Each row of a before or after table is a point. The points were changed in one or more steps. Then noise was added and the rows were shuffled. The steps act on how far a point lies along the listed directions, d1 being the first. What was done? A step turns or swaps two directions, mirrors them in a line or flattens them onto one, adds a multiple of one to another, or multiplies one. Angles are multiples of 10 degrees, from the lower direction toward the higher: turns from -170 to 170, lines from 10 to 170 but not 90. Use the fewest steps. Two steps may share a direction if one is a turn and the other turns, adds or multiplies; they go together, in the order done. Otherwise the lowest direction goes first.
In the rows, zero is written as 128.

Directions:
(1): [183 140]
(2): [116 183]
Before:
[[105 164]
 [ 48  99]
 [141 183]
 [ 78  70]
 [132  96]
 [131  73]
 [113  84]
 [118 197]
 [120 104]]
After (9 x 2):
[[ 58  96]
 [120  96]
 [ 88 163]
 [ 94 193]
 [123 102]
 [ 93  74]
 [151  75]
 [139  98]
 [131 182]]
Steps: add -0.3 times d2 to d1

Directions:
(1): [155 180  97 173]
(2): [109 123  57  97]
(3): [116  76 110 184]
Before:
[[113 109  80 164]
 [182 168 108 219]
 [128 114  89 115]
 [133 152 172  69]
 [137 184  92  78]
 [151 199  93 193]
 [137 179 113 106]
 [129 108  71 145]]
After:
[[122 111 191 132]
 [151 142 161 118]
 [135 175 126  60]
 [119 149 115  76]
 [ 98  34 143  72]
 [144 116 187 118]
 [141 172  65 123]
 [ 78  78 148  55]]
Steps: turn d1 and d3 by 160 degrees; turn d2 and d3 by -130 degrees

Directions:
(1): [179 157 151 178  79 154 130  59 124]
(2): [ 55 173  86 156  69 112 146 134 146]
(3): [163 115 121 119 126  40 174 106 177]
(4): [ 90 138 187 155 172 150 206 122 135]
(5): [ 85  43 105 125 120 139 133  61 119]
Before, 12 rows:
[[166 127 105 117 111 138  70 120 157]
 [136 138  84 115  92 118  93 135 113]
 [152 170 206 203 138 189 180 101 133]
 [ 86  94 142 132 153 165 153 106  99]
 [119 159 148 130 131 111 146 129 145]
 [128  95 105  65 135  60 127  97 152]
 [ 79 165 104 131 106  88 123 155 140]
 [202 155 179 121 149 116 112 182 144]
 [233 200 170 173 137  98 145 131 141]
 [119 101  76  98  95  90 139  97 150]
 [158 173 160  97 173 137 108 182 138]
 [150 139 188  84 169  34 202 139 185]]
After, 12 rows:
[[131  79 125 109 147 166 104 114  86]
 [ 94 107  84 111  96  99 161  92 150]
 [ 90 160 136 156 122 150 156 116 175]
 [ 85 161 108 142  99 124 150 137 125]
 [224 195 171 177 137  89 159 123 151]
 [111 148  89 113 102  78  92 155 135]
 [ 80 105 121  86 138  76 171  90 155]
 [164 169 193 141 154 115 160 176 159]
 [159 140 132 110 126 102 106 128 140]
 [246 130 168 151 128 172  80 103 112]
 [146 178 168 107 174 128 135 181 148]
 [188 103 166  61 161  25 158 127 174]]
Steps: mirror d2 and d4 in the line at 150 degrees; turn d3 and d5 by 10 degrees

Directions:
(1): [ 64 130 112 132 177  93 158 148 124 184  70 185]
(2): [102 206 106  84 136 172 113 118 173 182 129  76]
Before, 10 rows:
[[177  46 155 172 105 109 167 134  93  62 154 169]
 [116  55 150 203  86  87 126 119  91  58 113 176]
 [ 96  80 140 162 162  59 152 164  86 125  78 211]
 [128  99 150 138 157 108 117 138 126 123  97 167]
 [152 151 130 111 118 157 129 119 176 125 137 108]
 [ 89 108 130 123 189  79 160 157  96 148  56 185]
 [ 45 184  78  98 186  97 137 166 148 243  36 145]
 [209 133 143 112  67 174  83 120 124  76 192  48]
 [158 186 130  96  92 177 111 107 189  93 214  44]
 [ 60 160 120 127 185  99 142 112 156 197  73 163]]
After:
[[151 122 136 129 118 140 133 122 163 109 133 126]
 [ 86 149 123 125 166 104 133 154 128 168  82 154]
 [125 126 138 117 153 124 108 129 141 134 104 142]
 [219 110 151 126  69 162  95 126 111  68 187  72]
 [ 77 141 117 105 190 106 146 156 115 167  63 158]
 [101 127 131 160  87 142 101 104 136 103 130 110]
 [168 126 141 134  95 137 127 117 151  55 204  98]
 [ 50 144  86 115 189  72 145 174 128 222  29 174]
 [164 112 135 132 103 157 152 121 135  95 165 109]
 [ 66 145 127 138 186  89 150 114 147 181  77 175]]
Steps: flatten d1 and d2 onto the line at 10 degrees
